Rows are points. Any point is a mix of the corners, with weights that add up to 1. It lies inside the corners' shape when no weight is negative. Say inside or outside, and name the corners with a negative weight.

Corners:
(1): [ 53 -29]
(2): [-38  36]
(3): [  1 -22]
Points:
[-60  45] => outside (1)
[-13   2] => inside
[ 18 -22] => inside
[ 41 -22] => inside

Corners:
(1): [16 50 15 26]
(2): [-60 -39   6  12]
(3): [20  9  9 37]
(4): [ 12 -27  22 -41]
(5): [ 26 -19 -16 -41]
Points:
[16 -7  1 -1] => inside
[-37 -57  -3 -33] => outside (1, 3)
[  4 -35   4 -26] => outside (1)
[20  3 36  1] => outside (2, 5)

Corners:
(1): [-31   5  18 -47 -14   1]
(2): [ 34  -8  -6  22  31 -18]
(3): [-27  -2  -2 -29 -60 -21]
(4): [-41  11 -46   9  -4  58]
(5): [54 41 10 54 11 -7]
(6): [ 41 -29  29  18  -5   7]
(7): [  3  57 -53 -51 -20  40]
Points:
[ 29   0  -5  19  20 -11] => inside
[ -4  12   4 -12  -5   3] => inside
[ -1  35 -30 -34 -22  21] => inside
[ 28  -7  41  31 -16 -46] => outside (4, 7)
[18 24  8 11 -1  0] => inside

Corners:
(1): [ 45  -2  22  26  19 -17  -1 -37  50]
(2): [ 21 -22 -15   5  23 -32 -15 -35 -26]
(3): [ 33   4  -1   5 -39 -33 -32  24   4]
(4): [-19   2  24 -33  29 -31 -10 -38 -25]
(5): [-19   2  11   1   6  10 -23  28  -6]
(6): [ -8   1 -15 -40  24  17   7  -9  11]
(7): [-25 -16 -21   0  -3  10  -4  25  46]
(8): [-42   8 -40 -15  21 -24 -60 -41 -12]
(9): [ 38 -15 -23  -4  22 -37  -4  27  14]
(10): [ 14 -38  19 -52  -1   1 -32  25 -17]
Points:
[-16  -2 -23 -13  11 -18 -18  -3  -8] => outside (1, 10)
[-34  10 -19  -9 -11  -3 -22  -1  -1] => outside (1, 9, 10)
[  3  -6   4  -5   7 -11 -16 -11  11] => outside (9)
[ -1  -9  -5 -19  23  -3  -7  -9   7] => outside (3)
[ -3  -5 -11  -4  10 -21 -29 -12  -2] => outside (6)
[ -5 -16  -5 -28  22  -8  -9 -14   3] => outside (3, 5)
[  5  -8   6 -12  15 -20 -14 -17  -2] => inside

Corners:
(1): [-25  31 -11 -21  -3  -1  -6  13  -7  -5  -8]
(2): [-19  11 -13   6 -19   5  13   1  33  13   7]
(3): [ 32  -4  10  -6  20   6   6  26  26 -32   3]
(4): [ 30   8   6  12 -34  16  -6 -13  -3  18 -18]
(5): [-16  22   1 -28 -23   4  36  27  13   1  35]
(6): [-11 -31  28  -4  22 -25  30   6  16   0 -11]
(7): [ 41 -21 -16 -18  15  -4  32 -31  -8 -10 -16]
(8): [-31 -20  -7  -2 -37  -6 -15  -5   7  17   2]
(9): [ 27  34 -15  -7  -4 -19  -3  17   9  22  -4]
(10): [ 13 -30 -14  33  15   0  49   7  -2  18  -7]
(11): [ 28  17   1  34 -23  22   9 -20 -11   8  20]
(12): [ 12  30  -2 -26 -28 -20 -31  20  23 -50 -15]
Points:
[ 19  -7 -10   0   3  -3  22  -5   2   3  -6] => inside
[-17  19   1 -22 -31   1  -4   2   7 -14   5] => outside (3, 9, 10)
[ -4  15 -18 -11 -16  -4   1   9  11  -7   6] => outside (4, 6)
[23  5 -5  2  6 -1 22  3  4 -5 -5] => outside (8)
[ 35  60  -7  21 -33  28  -3  19   6  10  13] => outside (6, 7, 8)
[  2  -2  -3  -9   2 -12  13  11  14 -13   0] => outside (4)
[  2   3  -4   1 -21   2   1  -2   7   9  -3] => inside
